Each row is a point. A path goes straight from each point to the next, and from the last back to the first. The post is the endless flat space through its rows: a point in 2 columns, a line in 3, a plane in 4, and so on, so that a path can go around it. How many times does the path go around the post? Going back the other way cancels.

Post (2 x 3)
[[  6 -12 -10]
 [-47 -24  44]]
Path (19 x 3)
[[-13 -38  58]
 [-40 -10  50]
 [-31  25  -3]
 [-12 -13 -21]
 [-15 -28 -28]
 [-74 -18  26]
 [-52 -56  28]
 [-28 -67  67]
 [  5 -18  20]
 [-43   8  58]
 [-64 -17  39]
 [-58 -41   2]
 [-30 -77  21]
 [ 13 -47   9]
 [ -6 -16  30]
 [-39   8  50]
 [-72  18   4]
 [-19 -34 -36]
 [ 20 -32 -24]]
Times around: 3

Post (5 x 6)
[[  33  -17   57   14   65  -16]
 [   2   25  -30  -14   21   21]
 [  30   18   27  -28   28   52]
 [   8   55   -5  -23  -88  -65]
 [ -20   38   17   42 -106  -33]]
Path (12 x 6)
[[  58   24  -36 -103  -28  -38]
 [  48    9  -13   -4    0   -5]
 [  40   40   79   30  -82   -6]
 [   4   78    0   26   39  -30]
 [ -40   24   25   -2  -11  -39]
 [   1    1   27  -11   -3   -4]
 [  44    3  -34  -30  -11  -33]
 [  59  -14   20   24   43   -8]
 [  51   53   48   10   19  -29]
 [   5   66    3  -20   30  -20]
 [ -20   14   25   -3   32  -20]
 [  -2  -12   29  -28   -8  -35]]
Times around: 2

Post (10 x 11)
[[ -3  18 -24  35  36  10  55  54  40 -28 -14]
 [-82  47 106  16  17 -15  20  81 -21  50 -64]
 [-13 -12  35  69  -3  -5  11  92 -49 -48  23]
 [ 59 -12  19  -1   0   7 -32 -41 -41 -14 -41]
 [  7  29  16 -48   9  59  17 -21  60 -52  20]
 [ 14 -16   0  24  24 -49  -2  10  -8 -38 -12]
 [-31 -21  27   0 -27  27 -22  33  -8 -34 -19]
 [ 28   2  37 -49 -21  37 -11  14  85 -11  31]
 [-21  12  32  60 -15   1  34 -44   6 -24 -11]
 [  9 -24 -14  56  39 -26 -16 -56 -37  57   3]]
Path (23 x 11)
[[ 19   4  29  37   1  11  75 -45  21  38 -71]
 [ 29 -14  63  21   2  65  23  -5  53 -41   3]
 [-27 -39 -47  74  -7  37 -33  19  22  -6  22]
 [-52  -2  26  -3 -37  62 -27  62  15  19   2]
 [-42  51  22 -48  21  37  37  41   4   9  45]
 [ 26 -21  46  60   1  29  44  42 -24  33  42]
 [-47 -30  19 -19  39 -13  39  42  -9 -64 -32]
 [ 13 -16  60 -26  26 -20 -39 -37  28 -13  23]
 [  8  24  13  33  18 -15   0 -80  75  30   0]
 [-40 -17  55 -15 -21 -52 -58  19 -14 -50  37]
 [ 31   9 -12  47  42 -46  34  45 -64   1 -68]
 [-32   5  43   9   0  21  24 -49  -4  54 -80]
 [ 14  -5  11  17  72  -5  22  48 -12 -39 -21]
 [-33  -6  19 121  29 -56  14  -4 -31 -20 -42]
 [ 17 -51  10  59  19  -8 -35 103 -32 -21  46]
 [ 17  18  29  52 -14   0   7 -17  23  -2   6]
 [ 14  91  43  12   1  28  32  14 -13 -15  15]
 [ 12 -35  -6  54 -33  13  19  40  -5  37  46]
 [ 18 -45  25  -9  26  16  -7  88  21  47 -47]
 [-26 -31  16  38  13 -18 -25  11 -30 -41   6]
 [ -1   9  -7  74  11  31  22 -16  -2 -11   2]
 [-34  72  74  37 -58  -2  45  45  27 -19   1]
 [-12  -1  65 -28 -59  37   4  89   2   3 -32]]
Times around: 4
